Every row gives one point. The last column is the point's height on a tilted bowl or saddle (a function of degree 2), plus a little noise. Along how many of its main directions does it bend up, bend down or stay straight?

Points:
[[ -2 -45  11  39]
 [ 21 -44  -1  39]
 [-37 -17  54  46]
 [ 59  24   3  37]
 [ 51  33  37  40]
 [ 31 -54 -15  54]
 [-36  34 -32  24]
 [-39   1  33  22]
 [  0 -25  -7  23]
 [  9  54  16  13]
 [  4 -17 -16  19]
 [ 29   4  60  40]
 [-55  39 -21  27]
 [  7  21 -31  18]
 [ 33  52  11  25]
 [ 44 -19 -28  39]
 [-24  -6  12  14]]
Directions: 3 up, 0 down, 0 straight

Points (23 x 5):
[[ 11  -2 -14  21  11]
 [ -6  25 -29  -3  18]
 [-40 -20  -2  33  27]
 [ 38  -1 -14 -10  21]
 [ -3   8 -15 -13  16]
 [ 12  41   1  -4  22]
 [-33 -12 -25 -44  60]
 [ 18  -3  20  -1   3]
 [ 13  -9  24  31   8]
 [-29  15  22   1  25]
 [-24 -18   9   5  19]
 [ 19   7   6  24   6]
 [ 24 -11 -20  -6  19]
 [ -2  -4  33 -26  29]
 [  5 -19 -24 -11  22]
 [ 12  60 -17 -20  55]
 [-17  15  24  20  13]
 [ -2 -15  32   1  13]
 [  3 -31 -16   0  21]
 [-31 -29 -23   2  26]
 [ -4   5   1  15   4]
 [-12 -41   2 -32  46]
 [  9  -4   5 -20  15]]
Directions: 3 up, 0 down, 1 straight

Points (48 x 7):
[[ 19   9  11  15   5 -10  -2]
 [ -9  -5   8   4 -23  16 -10]
 [  6 -22 -12  26  23  13 -25]
 [-21 -17 -26  -3 -12   4 -23]
 [ -7  14  -8   7 -10  30 -11]
 [ -4  20  26 -24  19 -17 -18]
 [-12  -1  -3   3  30   8 -14]
 [ -8  -3   8 -21  14  13 -11]
 [  9 -14   0  31  24   5 -18]
 [  8 -17 -10  40  -8 -25 -24]
 [-18  24  12 -11  11 -19 -13]
 [-27  24   4  -4  20  -7 -16]
 [-30  -7 -16  -5  -5  23 -22]
 [ 42  15   2 -35 -28   5 -20]
 [-17 -16  20   6   8  -9 -14]
 [-15  15   1 -24   9  21 -14]
 [ 20 -40 -22   2 -14 -10 -31]
 [  6  -2  38  -4  -6  18 -12]
 [ 13  -6 -11   5 -24  23  -9]
 [-12 -26 -32   7  17  -1 -36]
 [-11   3  -9  21  15   0 -11]
 [-11 -40  -7  -6 -13 -40 -42]
 [ -8 -13  11 -12  -9  12 -10]
 [-12  21  -8 -15  15   6 -11]
 [ -3  -4 -24  -6   5 -41 -25]
 [ 30  11  26  -6  -3  -3  -4]
 [-10 -21 -28 -23 -12  41 -33]
 [ 23  37  35  21  10   0 -21]
 [  5  19  -8  13  -5  24 -10]
 [-14 -39 -27   0 -14  12 -35]
 [  2 -60  -3  -6  23 -19 -60]
 [-17   4  -4 -32   9   7 -18]
 [  0 -24   9   9  31 -11 -20]
 [-18  22  13 -19   0 -15 -15]
 [-18  26  -3   0  32 -13 -17]
 [ -3  12 -16  47  35  -9 -39]
 [-27 -10  -3  -4  18  21 -21]
 [-33  -6  32   7   4 -36 -33]
 [ 15   7 -11  -8 -21   3  -5]
 [ 20   7  22  28  25  -5 -11]
 [  2  -7 -20  -1 -43  10 -19]
 [ 11  -8  11  -9  43   8 -19]
 [ 28 -12  17 -10 -25  -6 -11]
 [ -2 -25   9 -28  22   2 -27]
 [  9  -1 -20   1 -18  -4  -8]
 [ 33 -14   1  21 -10 -29 -17]
 [  4   8   5 -13  -6  30  -6]
 [-23  33 -35  14   7   8 -31]]
Directions: 0 up, 6 down, 0 straight

Points, 71 rows:
[[ 16  19  -2 -19 -17 -50 -12 -35 -45]
 [ 16   8  38  -6 -37  -5 -15  -5 -24]
 [ 22  24 -22 -24  22  26  -1  19   2]
 [-22  -3  25   2  14  -4  -3 -22   4]
 [ -7 -39  29  24  -9 -10 -16 -13 -16]
 [-35  16  13  10 -25   7 -10 -21   7]
 [ 29  34  45  -4  29 -23  31 -15 -59]
 [-10  -4 -11  -8  13 -22   3  27 -13]
 [  8  -3  18   6  -3 -58  41  34 -40]
 [  3 -18 -28  15  -6  17  16  34  25]
 [  7  32   8 -13 -49  -7  -9  38 -21]
 [  2  12 -13  -1  13  12   6   0   6]
 [-15   2  -8 -15  37  19  -5  21   0]
 [ -3  -2   4  23  -1 -27  15 -40 -16]
 [ -7 -20   6  21  42 -19   0 -12   9]
 [ 11   7  -7  30  44 -11   8 -26   6]
 [ -6  21 -16  -7   5 -11   2 -18  -6]
 [ 12 -30 -19  38  28  43 -29  34  16]
 [  9  -2 -11  -7 -28  15   9  27   5]
 [ 21   0 -51 -17  25  58 -16 -28  37]
 [  7  21  49  13  -1  16  12  -8 -21]
 [ 13 -20  25  18  18 -23 -16   4 -13]
 [  7  28 -10 -16  33 -12  21   0 -19]
 [ 23   4 -31  38  -4  11   6 -15  17]
 [ 35  32  20  30  25  25 -29 -43  12]
 [ -5  53 -43 -25  15 -26  20  14 -58]
 [ -6   9  -5  34  -8  10 -20 -32   1]
 [-11   6 -24   4  -2  30  22  23   7]
 [-30  -4  17 -20  52   1  26 -40   4]
 [ -4  13 -14  -6  17  -5  11  -8  -1]
 [ 22   9  18  -9   1   4  -5   4 -10]
 [-36 -19   4 -10 -24 -42 -20  -3 -22]
 [  5  21 -19   8 -31  20 -19  22  -4]
 [-35 -18   5   4  -2 -22   0  17 -10]
 [-41  25  11  24 -23  -8 -22  17 -15]
 [ 14   0  -3 -19   6  15  10  22  -2]
 [ -8 -13 -17  -2 -14 -26  17 -20  -6]
 [ 28   2   5 -10 -58   8 -26  11 -24]
 [  2   8  19 -25   5   9 -15 -11  -4]
 [-47 -33 -56  -3 -20  38  -3 -18 -12]
 [ 23 -34 -20 -25 -10   5  33  35  20]
 [-20  12   7 -13 -14  13  10  21  -7]
 [-11 -32  15  33  -9  -3  15   3  -2]
 [ 26 -31 -19   6  14  23   7   3  33]
 [-19  -1   3 -27 -12  26  -9 -29  -1]
 [  4  33 -41  -8  21 -42 -22  40 -60]
 [ -3   5 -14   7  15 -15 -11  18  -6]
 [ 23  41   8  -2   5  26 -12   6  -3]
 [ -7 -10  20 -22  16   2  18  30 -20]
 [-42 -29 -16  -4  -2   4  -5  11  -3]
 [-14 -12  17   4   1 -16  44 -18 -13]
 [-15  31  17  22  16  -7  -7  22 -22]
 [-22  29  15 -11 -22  27  -9  11  -4]
 [  4 -34 -51  -5 -29   1 -21 -10   1]
 [-27 -33  20 -22 -28  -3 -39   9 -35]
 [-13  33 -22  13  11   1 -14   6  -7]
 [ -1 -24  24  -5  16  -4  18  -2  -7]
 [ 19  18  16   1 -10  22  -6  16  -8]
 [  3  21 -16  -5 -17 -18  11   0 -12]
 [ -6  -4  37  21  10   2  36  -6 -20]
 [ 10   0 -10 -46 -10 -16  12  29 -29]
 [-22 -60   1 -12  34  44  50  15  -7]
 [  2   2 -39 -60   6 -20  21  20 -38]
 [-11 -41  -4  15  -2  22  28  22  13]
 [-11   3  -2  14 -24  30 -30  -3  -6]
 [ -1  23 -30 -11 -28  -9  26 -15 -12]
 [  8   7 -16  34   2 -55   8  20 -34]
 [ 13   5 -23 -21  25 -19 -29  -2   3]
 [-18  -9  24  -5   6 -10  -6 -14  -2]
 [-49 -32  -1 -27  15  -7  13 -36   9]
 [ -5   1  27 -40  22   0 -46   7 -12]]
Directions: 2 up, 5 down, 1 straight

Points, 66 rows:
[[ 30  -7  -6  14  10   2  -8   2  17]
 [  3   5  -6   0  17  12  21  11  -7]
 [ -3   5  13  10 -19 -16  22 -20 -13]
 [  8 -18 -30  18 -13   1  17 -10  -5]
 [-11  12  11  11   3  -5 -10  -1 -21]
 [-14   0  -1  -3 -26   7  -4  32 -18]
 [ -7 -15  27 -17   7 -18  12  -5  20]
 [ 23 -27  -7 -20  10  11  -5  11  32]
 [-10  27  -8 -17  24  18 -25   3  -6]
 [ 16  -6 -14 -15 -10 -16  -1   9   9]
 [ 14 -15 -22  -1  -7 -12  -3  19   8]
 [  1  13   4 -37   0   1  11  26   9]
 [  1   1 -11 -14   6   1   7 -19   3]
 [  8 -16  -8 -24 -15  19   4  18   1]
 [  2   1   5   0   1  11  21 -21  -3]
 [-19   4 -13 -15  23   5  10   0   9]
 [ -8  -4   2  -9  -3  -5  -6  -4 -10]
 [ 10 -11  15 -15   3   6  -2  14   4]
 [ -2  -3 -23 -16  11   7   4  -7   2]
 [  8  19  18   6 -20  18  -3   8 -21]
 [ 14   2  -4  -3   1 -13  -8   7  -7]
 [-10  11  -8   6  -8  -8 -11   9 -21]
 [-12  21  -4   2 -12  -2  24 -60  60]
 [  3  -7  -6  -4   2  13  16 -17  -6]
 [ -4 -11  -4  16 -25 -19  -7  18 -26]
 [ 24 -16  -4 -14  12  13   9   1  15]
 [  2  -1   2   0  16  26  15  -9  -4]
 [ 11  -4   3 -18  27 -27 -13  14  23]
 [  7   9 -32 -12  15 -27   9  16  27]
 [  0   6  34  24  11   0   3  14  -4]
 [  1 -22  14   6 -36  -8   9  -8 -27]
 [-15  -7  32   1 -21  19  -5  -5  -1]
 [  1 -20  -1   5  25 -12  -6  11  13]
 [-13  19 -25 -13  -6   6 -39  18  12]
 [ 32  -9  -1  27   5   0 -15 -36  27]
 [ 35  -5   8   5   5 -13  -9  -5  14]
 [-24   7 -13  -8  14  11  -7  22  11]
 [-26   7 -27  14  10   2  13   7   8]
 [-20   8  -3  22  -3   5  -2   3 -11]
 [-13  -9 -10   3  -1  18 -31  10  10]
 [ -6  29   6  17  31   8  -2  21   9]
 [-12 -25  15  -5  16 -22   7   1  20]
 [ 26 -17  -6 -22  -8  18   1 -17  37]
 [-29   0   5  -5   3  -5   6 -13   6]
 [  8 -12  -1 -12   4   8   2 -28  11]
 [ 15  39  27  12  -1 -23  10   1 -22]
 [ 15  14 -10  11   7 -23 -34 -11 -48]
 [  1 -19 -13  -4  -8  20   3  -5  -9]
 [  0 -23 -11  43  -9  15 -20 -31  25]
 [-12  -8 -12 -34 -23  25   5   1   5]
 [-23  18   6  23 -22  14  19 -16  -2]
 [ -8   4  30 -16 -16   6 -37  -5   8]
 [  4 -21 -36  -9  -8  -4  -3  15   8]
 [ 41  -6  29  -3 -19 -10   6   4  23]
 [ -1 -14  16  12 -34 -26  20  -2 -40]
 [ 10 -22 -12 -13  -2  11   4   5  -2]
 [ 12  19   1   6 -12 -11  16 -31  10]
 [  5 -16  17  25 -20  12 -29  -2   4]
 [ -1  12   8  33   1 -12   0  23 -14]
 [ 49  -7   2   2  -6  23   4  -7  60]
 [ 14  10  20  -8  10  -6 -12  29   0]
 [ -8   2 -16   0   2  16  24  28 -27]
 [-17  -6 -14  -7  17   0 -15   8   5]
 [-11   1 -23   2   3  10  12   1 -11]
 [-22 -19   6 -17  17   2 -14  -4  26]
 [ 18 -31   1  14 -19  -9  21  20 -27]]
Directions: 5 up, 1 down, 2 straight

Points:
[[-13  -9   1 -24   8   3  40  27 -23]
 [ -9   5  29 -27 -15  -3  20 -17   6]
 [ 15  22 -17  10  -6 -37  -2   4 -27]
 [ 13  43  -8 -38 -12 -32 -12  -2 -55]
 [  2  -9   4 -16   1   6  17   4  -1]
 [  9   0   4   2  16  42  -1 -42 -60]
 [  8  11  17  -1  22 -12 -19  -5 -12]
 [  3  23   2   7  22   0  20   9  -7]
 [  6   5   2  -1  -3   1  37   2  -9]
 [ 23 -16   6   3  -6 -40  25 -16  17]
 [ 16  -3  14   9  21  19  -7  10 -13]
 [  0 -22  13   3  15 -14  -2   5   3]
 [ 21   6  13   5   6   9  -3  -8 -14]
 [-24   8   9  21  23   2  39   0 -12]
 [ -3  -9  10   1  11 -21  -3  -5   7]
 [-12  -1   7  39  -2  -6  -3  22  16]
 [ 13  13  12   6 -20  -2 -11   0 -21]
 [ 25   4  -3  10 -21 -14  -2  30 -12]
 [ 20  -7  22 -37 -14 -36   0  21   6]
 [-28   1 -33  56   4  -4 -29  21  16]
 [ -4  -2  -8   5  -5  -1 -16 -19  -7]
 [  2 -12  28  16  27  15 -16 -11 -36]
 [-17  -3 -18  -8 -16 -18 -10   4  -4]
 [-22 -10 -12   2   4   2  -1 -29  -1]
 [-12  -8  17  21  17  -9  12   2   5]
 [ -3  42   2  -4   1   3  53  -3 -55]
 [-35  38  -7  -5  21 -28  19  -7 -14]
 [ 16   4  -4 -26  11   0 -15  -3 -11]
 [-29   1 -33  -4   6 -40   9  -8 -12]
 [-18 -33   2  17 -15 -10 -28 -51 -37]
 [-23  -9 -21   2   4 -22 -10 -18   5]
 [ -9 -23  22 -21   0 -11 -28  11 -20]
 [ 11   3 -49   6  -5 -10 -15  30 -30]
 [-26   5  -7  -5  -3  -3  11 -18   2]
 [ 10  21 -33   9  31  35 -36   4 -27]
 [-30   6 -13   6  -6 -31  -5 -25   6]
 [-16   1  -2   5   4 -10  14 -28  -1]
 [ 16 -45 -10   9 -16  35  -9 -16 -54]
 [ 11  17 -38  -4  25 -30  38 -58 -49]
 [  5   2 -21 -14  38  -2  -4  -2 -15]
 [  2 -13  12  14  55  12  18 -22 -45]
 [ 16  27   3   1 -30  -4 -18  16 -39]
 [  6  16 -12   5 -28 -10  23   0 -31]
 [  2   6 -30  24  13   9  21   7 -19]
 [ -9 -13  34  19 -18   1  27   1  10]
 [ 33 -25  16  25  -2  13   3 -26 -28]
 [-10   7  10  -1   5  -4 -23 -36 -16]
 [ -5   7  -9   3  10  -3 -12  -5  -3]
 [  0 -28  18  13   6  15 -24 -20 -45]
 [ -6   3   6  -1  24  20  50  -6 -36]
 [ 32  22 -33   1  12 -10   0   6 -26]
 [ 19  -1  36  18 -34  20   1 -12 -45]
 [-18 -22   3   5 -22  49  -6  -5 -53]
 [ -3   4  19  12  -1  30   6 -10 -24]
 [ -3 -58 -17  -1  12 -23   2  -8 -15]
 [-12  -4  22  -5  23 -20 -14 -10  -3]
 [ 12 -60   7  -3  -1  26  -1  12 -43]
 [ 14  44 -27 -14  21   4   5   9 -43]
 [-17 -14  18 -23  -4   6  -1   9  -5]
 [-32  14 -12  -7  15  -3 -20   7   5]
 [  2  -8  -1  33   9  25  32  16 -11]
 [ 27   4 -10 -19  -9  -6  -3 -37  -7]
 [ 28 -16  10 -11  -2  12  21 -18   3]
 [-28 -12 -30 -14  -9  21 -15 -10  -5]
 [-16  11 -12  31  -2  -6  -3  -8  -1]]
Directions: 2 up, 5 down, 1 straight

Points (73 x 9):
[[ 34   3  13   3  27  -4  18 -42 -25]
 [ 24  14  17  -9 -16  17  21 -10   0]
 [ 17  46  11  18  30  16 -21  -6  -7]
 [ 32   4  28  22  -3  24 -36  23  -3]
 [-10  50 -21 -12   7  11  -9 -13 -13]
 [ 14 -30  17 -14  19 -29  20 -39 -21]
 [-14 -15  -2 -15 -21   5 -28   7 -15]
 [-36  -3   6  -6  19 -42  16  -3  -8]
 [-11   3 -20   9   9   3  17  31   4]
 [  4 -11   2  15  13 -20   1 -32 -13]
 [  5  10  -9 -14 -39 -15 -15 -15  -7]
 [-13 -18   1 -31 -25  19  22  19  -5]
 [ 34  14 -17  10 -29  -4 -44  29 -27]
 [ -1 -22 -34 -39  10  -3   1  31 -18]
 [ -1  49  15  11  39  -9 -27  24 -26]
 [ -1   8  -1  19   9 -17 -19  35  -2]
 [-29 -48 -38  14  15   8   6  44 -16]
 [ 30 -43  17 -24 -58  26  35  60 -60]
 [  6  18  40 -13   4  -3 -39 -17 -17]
 [-16 -24  -6 -56  37 -55 -16  40 -45]
 [-22 -50 -26   6   5  -9  -9  12  -7]
 [ 23  25 -16 -31  -7 -21 -18 -47 -28]
 [ -5  13   8 -23  -8  -5  -8   5  -5]
 [ -1  -9  -5  31  25   2 -52   5 -17]
 [ -1  -1 -26 -11 -23 -15  19  -2  13]
 [  6  10  12 -14   7 -21  -6 -23 -10]
 [ 15  21  22 -12  10   0  -7   6  -4]
 [ 12  -1  12 -20 -33  46 -11  -8 -19]
 [  7   1 -13 -10  -2   1   8  -7   2]
 [-21 -12   8  10  -8  -2 -23 -11 -10]
 [-39 -25  46 -53   9   4 -20 -16 -36]
 [-40   1   2 -34 -11 -31  -3   1 -10]
 [ 15   6   9 -28 -17 -11   7  21  -8]
 [  4  10  24   9 -14 -31   1  23  -2]
 [  2   3   5  -2   9 -48   9 -43 -20]
 [-11 -33   1   8   8   5  27 -31 -12]
 [  5   0  -9  15  29 -14   3 -25 -16]
 [-14 -60  18  -9  -4   0  36  -6  -8]
 [-15  20 -16   8 -40  23   2  20  -3]
 [-41   0  16 -14  25   2 -20   9 -26]
 [  7  -1  -9  15  10  37 -14 -21 -11]
 [ 25  20   3  20 -44  -3 -13   5 -11]
 [  3 -36  21 -12  -1  21  -4  -8  -6]
 [-33   4  -9  -7 -19 -29  25  11  16]
 [ 22 -32   6  18 -34 -20  14  28  -4]
 [ 11  17  11 -16  -2   9 -22  24 -12]
 [-25 -28  50   2  -8  -8 -29   1 -19]
 [-38   4 -18 -27  23   6 -43  14 -51]
 [-40  -7  18  19 -25 -15 -16  -6 -10]
 [  5  12 -32   2   9  24 -21   3 -15]
 [ 13  -5 -13   2   6  11  23  22   3]
 [  6   7   1  -4 -43  13  11 -15  -5]
 [-36 -23 -31   9 -23  -9 -11  -9  -3]
 [ -6  17  -3   5  -2  -8  15  23   6]
 [  6  36 -36 -36 -19  15   9   5  -9]
 [ 10   8 -14   2  27 -13  18  10  -6]
 [  9  49  12   1  11  -5  35  -1  -3]
 [ 12 -26 -26  -2  30  21  -9  15 -19]
 [  5  19  35   9  31  19  23  -2   4]
 [-26  13 -29 -25  -2 -17   8  -4   1]
 [-11  28 -32 -15 -15 -18  14   9   9]
 [ 18 -29  39   8  25 -15  -6 -14 -10]
 [-22  59   3 -16 -12  13  23 -19   0]
 [ -9  10  12  15  15 -13  15 -14  -2]
 [ 13   1  -4  26  20  15 -19   6  -2]
 [ -6  23  38  47  -8   1   0  -3   1]
 [ 20   8   3  -8 -21  11  16  15  -1]
 [-22  -1 -23  33   5  31   3 -18 -10]
 [-10  17 -16  -6 -20 -16   2  26   4]
 [ -4  39  47  -8  18  -4   8 -12 -12]
 [ 28  52   4 -15  -3 -13  43 -15 -12]
 [-13  27  -3  -1  31   3   2  -5 -11]
 [-40  -6  -8  38  25 -25  16 -40 -29]]
Directions: 1 up, 5 down, 2 straight

Points:
[[-34   5  -2 -25 -31 -24 -21  18 -39]
 [ -5 -10   3  25   4  11 -14   8 -10]
 [-22 -29  -8  -8  10 -29   9 -27  31]
 [ 18 -14  35  35  37  -5 -34  29 -45]
 [  9  -6  38  10 -17   0 -12  13   8]
 [ 17 -30   7   1   9 -23   3 -31  18]
 [  6 -20 -28 -15 -53   1   9 -17 -60]
 [ 12   2 -10   6  -3 -15  14  -9  -8]
 [-22   9  -8  26 -17  32  17  -7 -36]
 [ 18  13 -15 -17   5   4   2  46  12]
 [ -4  -9   0  26   2 -26   3   9 -13]
 [  4 -25  -1   2 -21   1 -29  -1   4]
 [ 31 -44 -30  21 -24  -3  10 -34 -44]
 [ -8  -9 -38  16  17  10   7  -5 -17]
 [ -3  12  -1  -1  34   0  17  -2 -10]
 [-10 -25 -33  -5   1  24  10 -23 -23]
 [-15   1  -6 -42 -10 -10 -11  -3 -35]
 [-13  -4   5  33  18   1  -3 -11 -24]
 [-14 -35  13   0  -1  18  26  13 -37]
 [ 23 -27 -22  45  23  10 -12 -37 -55]
 [-10  -9  15   8  12   4 -27   6   6]
 [ 36  25 -30  -8  23   0 -14  23 -35]
 [-20   0  -9 -30 -40 -22  16 -35 -48]
 [ -1 -13 -16  19  31   0 -23 -20 -10]
 [-17 -19 -24   4  17  -5   4   2  -9]
 [ 45  10  14  -4   5   8  -7  13   3]
 [ -8  -3  28  -6  23  20 -24   9  21]
 [  7  45 -14  55   3   2  21  18 -45]
 [ 27 -25   4  -5  19  26   9 -27 -17]
 [  7  21 -15   4 -13  -8   3 -29 -35]
 [-19 -29  12  28 -45 -25 -11  17 -24]
 [  5 -17  -3  35 -31 -26   2  -9 -13]
 [ -3  -3   9 -11   5   8   7  -9  -3]
 [ -2  -6 -31  -9  10  19  20 -11 -18]
 [-16 -28  14  33 -47 -23  15   4 -53]
 [ 21  -4  40  19  13   5   6   8  -5]
 [ 30 -20  14 -20   4   3   1   4  -4]
 [ -8  20  15  23   6 -15  11 -27 -32]
 [-35 -19   1  -5   3 -24  -6  22 -25]
 [-14 -25   0  -4  27   3 -10  -6   4]
 [  5  -7  20 -33  -5 -29 -18 -33  15]
 [ -1  -5  -2  -8  26  12   8 -26  -4]
 [  7  -3  35  15  19  -3   8  -8  -7]
 [ 30   1  51 -21  -3 -27  29 -13  -8]
 [ 30 -16  -7 -11   9  11  -9 -16 -18]
 [ 30  40  42  -4 -15  10   5   7   7]
 [ 16  14  16 -10  -8  28  12  15  20]
 [ -7 -16 -29 -15   3 -11 -25  23 -32]
 [ 27  20  -8   4  31  -1  -3  -8 -34]
 [-13  45 -20 -19 -11 -28   2 -18 -40]
 [ 27  -2  -1 -14 -15  -7  13 -28 -31]
 [-14   9  31   9 -35  10 -38   2   4]
 [-28  17  13 -13  13  22 -17  31   2]
 [ 16 -16  -4  17  -2 -29   2   3  -4]
 [  6  19 -29 -16  13   0 -23  -8 -41]
 [ 33   4   5 -11 -18  47   2  15  21]
 [ 17  17  -5 -13  -6  28 -26  11  -8]
 [-26 -11  21  -2   4  16  38  -2 -31]
 [ 17 -23  -3  25  -1  -3  11  -9 -26]
 [ 40  -1 -54 -10 -13 -33  -5 -34 -29]
 [ -4  14 -16 -33 -22   8  21 -28 -59]
 [ 25  -4  23  -1 -16 -60 -29  12   7]
 [ 28   5 -29  16 -22  25 -28 -20 -55]
 [ -4  17   7  23   3 -22  -9 -19 -18]
 [ 10  23  23   4  12  16  10   4   2]
 [ 34  26   2 -13 -12   7  14   4  -6]
 [  6  -8  -4 -15  26  -9 -15   4 -13]
 [ -7  11 -24   4  -8   8   1 -14 -19]]
Directions: 2 up, 4 down, 2 straight
